Each row of a before or after table is a point. The points were changed in one or more steps. Then noise was added and the rows were shuffled. The steps act on columns, c1 being the first. Name the steps. A step turns or swaps two columns, mirrors them in a line or flattens them onto one, adds a multiple of one to another, or multiplies or shifts one. Angles are multiples of 10 degrees, from the lower column toward the higher: turns from -170 to 170, lines from 10 to 170 but not 90. Use the fewest steps. Two steps may share a column if one is a turn and the other turns, adds or multiplies; they go together, in the order done. Otherwise the lowest column goes first.

Before, 8 rows:
[[ 15  -2 -11]
 [ 59  34  20]
 [ 54   2  -3]
 [ -6  -5  -2]
 [ 13 -20 -36]
 [-32  23 -23]
 [  7 -26 -33]
 [-21 -15   0]]
After, 8 rows:
[[-33 -13   2]
 [-10  -5   0]
 [ 20 -19 -35]
 [ 14 -30 -32]
 [-48  21 -25]
 [ 88  -1  -3]
 [ 24  -2 -10]
 [ 94  36  20]]
Steps: multiply c1 by 1.6

Before (12 x 4):
[[  1 -24  18 -24]
 [-11 -24  22  12]
 [  3  19 -30   2]
 [ -9  22   9   8]
 [-21  -9 -26  -1]
 [ 11   9  33  -1]
 [  4  14  38   0]
 [ 16  -8 -21  -3]
 [-27 -19   8 -13]
 [  7   3   6   4]
 [  6  -9  19 -28]
 [  8   6  26 -11]]
After, 12 rows:
[[  1  -7  97   0]
 [ 16   7 -67  -4]
 [  2  11  56  24]
 [ 19   8  19 -26]
 [ -5  -3  63 -22]
 [ -8  -2  17   8]
 [ 16  -6  22  16]
 [ -8  -4  82  -1]
 [  3  -7 -75   3]
 [-18   0 -51  -6]
 [ -9   2  48 -58]
 [-10   9  47 -48]]
Steps: turn c1 and c2 by -160 degrees; multiply c2 by 0.4; multiply c3 by 2.5; multiply c4 by 2

Before, 13 rows:
[[ 40   0   9  26  78  39 -38 -25]
 [ 47  -3 -24  30 -29 -50  -1 -40]
 [ -7 -33  14  18 -12  34 -45 -22]
 [  4 -12 -40  95  33   7 -73 -41]
 [  5  10  -7  66 -17  35  70 -17]
 [ 33 -23 -20 -12 -41  46 -57  33]
 [-37  28  27  20  33  23   0  39]
 [-26 -61  40  26  -4 -13 -45  33]
 [-10 -57  36  42  61 -19  23  53]
 [-21  57  66  25  29 -63  33   6]
 [-25   3   2  36  56 -44   6  23]
 [ 19 -62 -20 -45 -10 -37 -20  15]
 [ 35   1  12  49 -31  28  44  52]]
After (13 x 8):
[[ 68 -42 -42 -12 -41 -29 -37  33]
 [  8 -51   0  94  32 -41 -53 -41]
 [-20  -4  13  43  62  38  33  53]
 [-74   8 -27  20  33  24  -7  40]
 [ 79 -25 -40  26  78   3 -30 -26]
 [ 95  -2  52  31 -30 -14   0 -40]
 [-51   6  43  37  56  10   3  23]
 [-43  39  52  24  28  76  11   6]
 [ 70  28 -29  47 -29   6  34  52]
 [-14 -40 -38  17 -12   8 -25 -24]
 [ 39 -30  40 -44 -11 -15   1  15]
 [-53 -48   5  26  -4  42 -19  34]
 [ 11  47 -34  66 -16 -14  51 -17]]
Steps: multiply c1 by 2; multiply c2 by 0.4; turn c2 and c7 by -40 degrees; turn c3 and c6 by 100 degrees

Before (11 x 9):
[[-16 -18  -4 -12  21  15  16  -3  20]
 [-13  15 -10   3  15 -17   4   4  22]
 [ 17   8   9 -15  36   5  16  -5 -13]
 [  1 -49  -2  -3   3 -11   7 -31  23]
 [-10   2   1  -1   0   4  15  32   0]
 [-11 -31 -11  -4  37   7   6  -6 -25]
 [-17   6   6  -7   9   5 -10  18  18]
 [  5 -23  -2  -5  15  -2  -9  12  25]
 [ -5 -60  70 -15  38   4   4 -28 -20]
 [  6   1   0   8   5  12  -7 -18  15]
 [  5  12  14 -32  -2  -4 -14 -14   6]]
After, 11 rows:
[[ -3 -40  10   2   8   4 -15  43 -19]
 [ -5 -38 -39  15  94  59   3  54  20]
 [  1 -18 -10 -10  12  -5   1  -4 -17]
 [  8  19  -8  16  22   2   3  -3 -20]
 [-25 -12  -4  21  -4  14  11 -14 -10]
 [  7  32  -4   8   0  -1 -15   4   6]
 [ 12   7  20   6  37   0 -11 -14 -19]
 [  6 -11  -1  10  93 -12   2  30  26]
 [  4  -6 -11  20  53 -11 -22  17 -13]
 [-22  -4  -9   1  90   5 -10  -8  18]
 [ -7   8   3   1  38   0  -1  25 -27]]
Steps: turn c1 and c4 by -140 degrees; turn c2 and c8 by -80 degrees; turn c3 and c6 by 120 degrees; multiply c5 by 2.5; turn c7 and c9 by 160 degrees

Before, 10 rows:
[[-17  17 -18  40  66  21  69  13  -2  15 -33]
 [-15 -18  49 -19  -5  19  47  15 -27   4   3]
 [ 29 -12  57  -8  18  11  57  41   8 -28   7]
 [ 11 -22 -57  16   5  12  12  -6  43 -25 -45]
 [  0 -36  71 -26  21 -10  33  31  16   5 -20]
 [-16 -27 -18  44  23  -6 -22   1  11 -46  23]
 [-28  26  54  -1  -1  19  25  34   9   9  -3]
 [ -2  43 -14  29  35  -5  37 -30 -11  -1 -51]
 [  1  -8 -57  18  38  -7 -43  32 -13 -40  21]
 [-29  -5  31 -26 -23 -43  53  20  14 -22 -12]]
After, 10 rows:
[[ 19 -26 -24 -37  97   1  -7   3  16   9 -10]
 [-25   2   1  21  55 -20  18  67 -31  22   4]
 [ 28 -30  11  -7  18   9  12  64  -2 -10  -2]
 [  0 -24  16 -24  54  35  -5 -30  20  22 -37]
 [  7   7 -31   2  16 -26   7 -47 -88  32 -35]
 [ 18  24 -15 -11  -5 -17 -34 -15  -6  61  40]
 [ 28  32   8  33  26  20  57  37  -7   5 -28]
 [  4  30  20  17  41 -19   4  68 -36 -16 -31]
 [ -6   7 -62   5  -8   0 -54 -24  24  43  31]
 [  6   0  14  12  37 -28  35  47  60 -13  -5]]
Steps: turn c1 and c9 by -160 degrees; multiply c9 by 2; turn c2 and c6 by 130 degrees; turn c3 and c8 by 50 degrees; add 0.5 times c4 to c11; turn c4 and c10 by 150 degrees; turn c5 and c7 by -50 degrees

Before, 12 rows:
[[ 13 -21  -7  -9 -20 -31  30  59  18 -25 -40  28]
 [ 11 -36 -11 -16  14 -40 -33 -16  14 -15 -25 -14]
 [ 11  13 -10  20  11   0  12  46   4 -32 -44 -17]
 [ -5 -13 -11  51  12 -27  15 -23  11 -27  27  -9]
 [ 12   0  -2  -4  -1  47  27 -10  22   7  21 -11]
 [ 19   9  28  -9 -23 -23   3 -17  33 -13 -40   2]
 [ 24   2 -19  22 -12 -13 -27  17  31 -14 -22  25]
 [-10  19  26  26 -32  12  -6  27  17 -21  60 -21]
 [ 17  15   0  -6 -92 -14 -19  22 -15 -35 -24   5]
 [ 16 -12  -5  34 -53 -27 -16  28  16  21 -28  -8]
 [ 22  13  -4  10  13 -34  -3   0  -5   8   6   1]
 [-95  -8  28  35 -22   9  18 -11  23  85 -43  88]]
After (12 x 12):
[[-79  -6  29  73  57 -29  17 -40  23  22  -7  90]
 [ 11  12 -11   1  -5   9  13 -14   1 -28 -62 -16]
 [-21  -6  -6  39 -50 -43 -15 -15  18   5 -36  -5]
 [-34  19  30  21 -16  -1  -8  68   9 -54   2 -24]
 [ 18  16  -6   9  -8 -26  -3   5  -2   6   3  -3]
 [ -4 -19 -13 -27 -21 -37  29  -6  20  -9 -72  27]
 [ 17 -33 -11 -22   0 -31 -38 -30  20   3   3 -14]
 [-60  10   2 -20 -70 -45 -18  -8 -12 -29 -27   1]
 [  7 -13 -14  35  12 -29  16  10   6 -37  35  -9]
 [  4   0 -21  12 -26  -8 -24 -12  31  -5 -30  24]
 [ -3  13  29 -14 -28 -27   8 -40  34 -36  -8   5]
 [  8   1  -8   2 -12  51  28  15  21   7  14 -11]]
Steps: turn c1 and c5 by -50 degrees; add 0.5 times c1 to c6; turn c4 and c10 by -30 degrees; add -1 times c3 to c10; turn c8 and c11 by -60 degrees

Before, 14 rows:
[[ 41 -24 -23 -79 -23   5 -47  28 -22   0   4  41  19 -10]
 [-10  17   4  -4  -8  21  35   9 -14  47  19  15   4  74]
 [ 20  22 -29  39  22  10  29  11  35  19  21  25 -13  24]
 [-28 -35 -12 -23  31  19  28 -25   5  31  84 -57 -19 -30]
 [ 15 -19 -36 -45 -58   1 -41  44 -17  18 -22 -26  -2 -32]
 [ -4 -14  -3 -42 -61 -12 -22  18 -49 -33   7  32 -19 -57]
 [-63 -24  26  -5  40  48 -25   9  27  24  66 -43 -23 -15]
 [  8   9 -29   0  24  25  18  30 -20 -25  10 -15  10  60]
 [-13 -35 -15  27  44  -9  37  38 -14  34  10  21  -2  40]
 [ -8 -23 -56 -34 -50  37 -42  12 -46   2  -1  27  36 -45]
 [ 45 -15   5  -5 -33  20 -27  36 -53  12  29   5  16 -42]
 [  3  47 -25  -3  50  13  25  27 -43  39  -1  26 -24  31]
 [ -5  26 -41  32  32 -30 -12  15 -14  32  42   5   4  80]
 [ 38 -51 -44 -29 -56  34 -60  11 -47  -2   2  17 -37 -13]]
After:
[[ 29  -1 -58 -11 -55  34  65   1 -50  10  18   4  38  56]
 [  3  42   7 -18 -28  14  24 -44 -55  29  11 -16  23  35]
 [-22  14 -27  -6   5 -18 -49 -28  38 -40  -7  36  10  10]
 [-32  -6 -42 -30  26   5 -18 -48 -17 -96 -12  21 -29  -8]
 [ 44  46 -49 -29 -65 -37  67 -11 -44  -3   5 -10  35  28]
 [ 10  47 -27  17 -39  21  94 -17 -15  -3  21  23   1  13]
 [-17 -15   0  24 -14   2 -19 -19 -14 -83  -9  12  22  -9]
 [ 17   2   0  10 -68 -24  48 -15 -46  60  16  -3  -9  19]
 [-53  -1 -26  25  27 -19 -12 -11 -44 -60  24  50  16  15]
 [ 35 -19 -12  39  55 -18  -2 -58   6   0 -68 -33  19  48]
 [-11   6 -36  19  32   9 -13 -24 -17 -38  17  -5  20 -43]
 [ 46 -12 -17  13  24  -9 -45 -29 -11 -60  29  35 -12   5]
 [ 11  20 -41  -4 -41  -7  59  -7 -21   9  48 -56  -2  47]
 [ 32 -57  22 -13  52 -26  11 -64  28   4 -23 -23  50  17]]
Steps: turn c1 and c2 by 100 degrees; add -0.5 times c3 to c10; turn c10 and c14 by 130 degrees; turn c4 and c7 by -130 degrees; turn c5 and c12 by 30 degrees; swap c6 and c13; turn c8 and c11 by 120 degrees

Before:
[[-16  45  24  20 -17 -12  13 -19  56  14   6  15  21   9   9  29 -12  13
   17  23]
 [ 15  16  34  33  -4  11  10 -20  50   6 -19  46  18   8  18   7  -9   2
   32   5]
 [-40  30  12 -22 -10  37  14  14 -21 -22 -36  -6 -16  30  -2 -35 -10   9
  -16  -7]
 [-13 -31  11  23  43 -28 -63   9  32  24 -15 -22  22 -20 -38 -30  47 -11
  -21  38]
 [-35  -3   3 -13 -31  30  20 -28  -9   2   8  -3   0   4  23 -21 -15 -19
  -23 -18]
 [-38  16  -9 -28  -1  25 -10  -8  -9 -18  -6  17   3  -9  27   9   8  -3
  -35 -29]
 [-32  20 -19 -19  -9  16   6 -27   7 -17 -10  11  -3  38   5   3  -8 -43
  -24 -28]
 [ 24  12  -6  17  -2 -24 -13 -23  26  39  -4   8  24 -42 -43  11  12  -2
   27  -6]
 [-19  25  23 -32   5  -6  15  34 -14   5 -21 -11   9   2  16 -38   3 -31
   -6 -14]
 [  0  18 -21  39  15  -4   4 -33  54  16  -5  -7  32 -30  -2   5  34  -3
   35   4]
 [-32 -28  15  12   5 -29 -29  30  37  23 -25  -7 -13  -6 -17 -14  43  -1
   20  11]
 [-52  29  10 -22 -17  13 -21 -24  16 -28 -12   7 -11  -5  13 -36 -14 -26
  -12 -23]]
After:
[[  7  20 -16 -22  -9  14   5  17   6 -29  -8  16  17  37   4   4 -24 -36
  -28 -28]
 [ 21  26  22 -32   3 -19  13 -11 -13   8 -20  -3   6   2  19 -37  31 -14
   -6 -18]
 [ 29 -30   7  21  40 -30 -66 -46  29  93 -17 -24   0 -15 -40 -26  -6 -76
  -19  39]
 [ 19  -3   2 -11 -31   3  20  24  -8 -16  10  31  25   3  21 -21 -24  -3
  -23 -16]
 [  7  15  31  30  -5  50  12  13  51  -8 -16   3 -27   9  21   9 -13  13
   34   5]
 [ 27  21 -22  39  16  -9   3 -20  54  65  -7  -5 -11 -28  -2   4 -43   1
   35   4]
 [ 11 -27  20  12   5 -12 -31 -53  35  88 -24 -26  34  -4 -16 -14  14 -29
   21  12]
 [ 14  12  -7  17   0   4 -11  -2  26  58  -7 -24 -23 -43 -43  11 -26 -11
   26 -10]
 [ 12  29  12 -21 -11   1  13   3 -20 -38 -34  36  33  29  -1 -36  15  24
  -12 -10]
 [ 28  27  12 -20 -16  11 -19  22  13 -46 -13   8  43  -6  13 -35 -15 -44
   -9 -20]
 [ 27  46  25  20 -20  14  11  19  57  -6   9 -15  -3   8  12  29 -12  24
   17  24]
 [ 27  17 -10 -28  -4  25  -9  -7 -11 -10  -7  19  27  -8  29  10  -9 -13
  -37 -30]]
Steps: add 0.3 times c14 to c1; turn c1 and c13 by -130 degrees; mirror c6 and c12 in the line at 40 degrees; add 1 times c7 to c18; add 1.5 times c17 to c10; turn c8 and c17 by 110 degrees

Before:
[[ 28 -53 -49 -30  25   9   9  27 -42 -63 -19 -17  32 -56  42   6  10  48
  -42 -33 -25 -32  40  10]
 [ 17  21  26  29  16 -17   9  -3  21 -49 -28  -3 -43 -10  25 -13  14  -6
   20  24  72 -20  16 -10]
 [-43 -13  23 -32   0 -19  18 -12  -1  10  11 -13   6  -6 -42   2 -26 -40
   14  13 -25  18  23  -2]
 [-20 -12 -74 -15  -7  54  -4  26 -50 -44  -9 -13 -13 -44  23  -9  16  47
  -33   4 -29 -21  19  -6]
 [  4 -22   8   6  -4 -19  26 -22 -29   3   0 -18   8   8 -25 -44 -27 -28
   11   1 -20  16  -7 -27]
 [  1  -8  44  25  15   6 -36  -1   3 -64   1 -27 -26  35  32  -8 -12 -26
  -21  15  51  -1  26 -17]
 [-40   6  14  17   0 -24  22  14 -18 -62  20  18 -13  47  36 -14  21 -16
   19 -32  31   5  17 -11]
 [ 22  -9  33 -12  -6 -16  15  14 -40   7   3   7  52   0 -37 -18   0 -26
   23  38 -31  17  30  32]
 [-21  27  24  28  -4 -28  -5  33 -28  -5  -5  22  -3  13  23   9 -14  -3
    7 -10  34 -20  39 -47]
 [  7  31  28  36 -10  17  33 -14  19 -28   2   4 -16 -10  53  -1  28 -32
  -21 -19  47   4  15 -34]
 [-18  -5   8 -13  -2 -27  15 -10 -64   0  36 -24  -7  -5 -43  -6 -48   6
  -21  -9 -28  46  36  24]
 [ -6   6 -78 -35   5  -4 -21  15 -25 -29  20  26  24 -43  46 -28  14   2
   -1 -14 -12  15  22  -2]
 [ 12   3  -2 -50 -10 -18  12 -44 -25 -10  16 -32  30  34 -26  16 -30 -13
   16  42 -15  29  -8  13]
 [-16  27  11  34 -30 -39   0  24  29 -65  29 -22 -17  15  54 -12  26  -5
   10   4  27  11  16 -42]]
After, 14 rows:
[[-47   5  14  16  -3  -5   5  16 -18 -60  20  19 -12  49  37 -12  20  18
   22 -29  23  12  15 -10]
 [-50 -11  23 -31  -1  -5 -12 -10   0  13  10 -10  11  46 -40   0 -26 -43
   15  15 -34  10  25  -5]
 [ -8   4 -78 -34   4  -1 -21  18 -23 -31  21  28  23 -31  48 -28  15 -31
   -2 -16 -22  -9  24  -2]
 [  1 -12 -73 -15  -6  60  17  27 -49 -44 -10 -15 -13 -87  26 -12  15  16
  -36   4 -39  -6  16  -7]
 [-27  25  10  34 -28 -33  -7  20  30 -65  28 -23 -17  15  51 -10  26   8
   11   3  17   4  16 -39]
 [ 12  21  27  30  18 -20  23  -4  22 -51 -27  -5 -47   1  26 -13  14 -15
   20  22  66   2  18 -13]
 [ -1 -21   8   5  -6 -19  -5 -21 -31   3   0 -18   7  42 -26 -42 -29 -23
    9   0 -32  15  -6 -26]
 [-28  -4   9 -15  -2 -21 -38 -11 -65  -2  36 -24  -7 -12 -44  -7 -49   6
  -20  -8 -37  11  36  24]
 [-32  28  25  29  -2 -22  16  32 -27  -6  -5  22  -4  10  23   8 -17   4
   11 -11  24  -5  37 -46]
 [  7   3  -3 -53 -10 -21 -23 -41 -28 -11  13 -31  27  39 -25  15 -26  13
   19  40 -23   9  -8  15]
 [  3 -10  44  23  14   9  -9  -2   4 -62   3 -27 -25  54  34  -8  -9   0
  -17  15  46 -14  28 -18]
 [ 31 -53 -50 -33  27  -2  32  28 -44 -60 -22 -16  36 -96  46   3   9   7
  -37 -36 -37   2  41  10]
 [ 19  -6  32 -14  -7 -21 -12  12 -40   6   2   6  49  31 -35 -18  -2 -29
   24  38 -40   9  32  33]
 [ 14  33  32  33 -11  15   8 -16  18 -28   2   3 -15  33  57  -1  29 -40
  -20 -15  38  14  14 -36]]
Steps: turn c1 and c6 by -20 degrees; turn c7 and c22 by 70 degrees; multiply c22 by 0.4; multiply c18 by 1.6; turn c14 and c18 by 50 degrees; shift c21 by -10
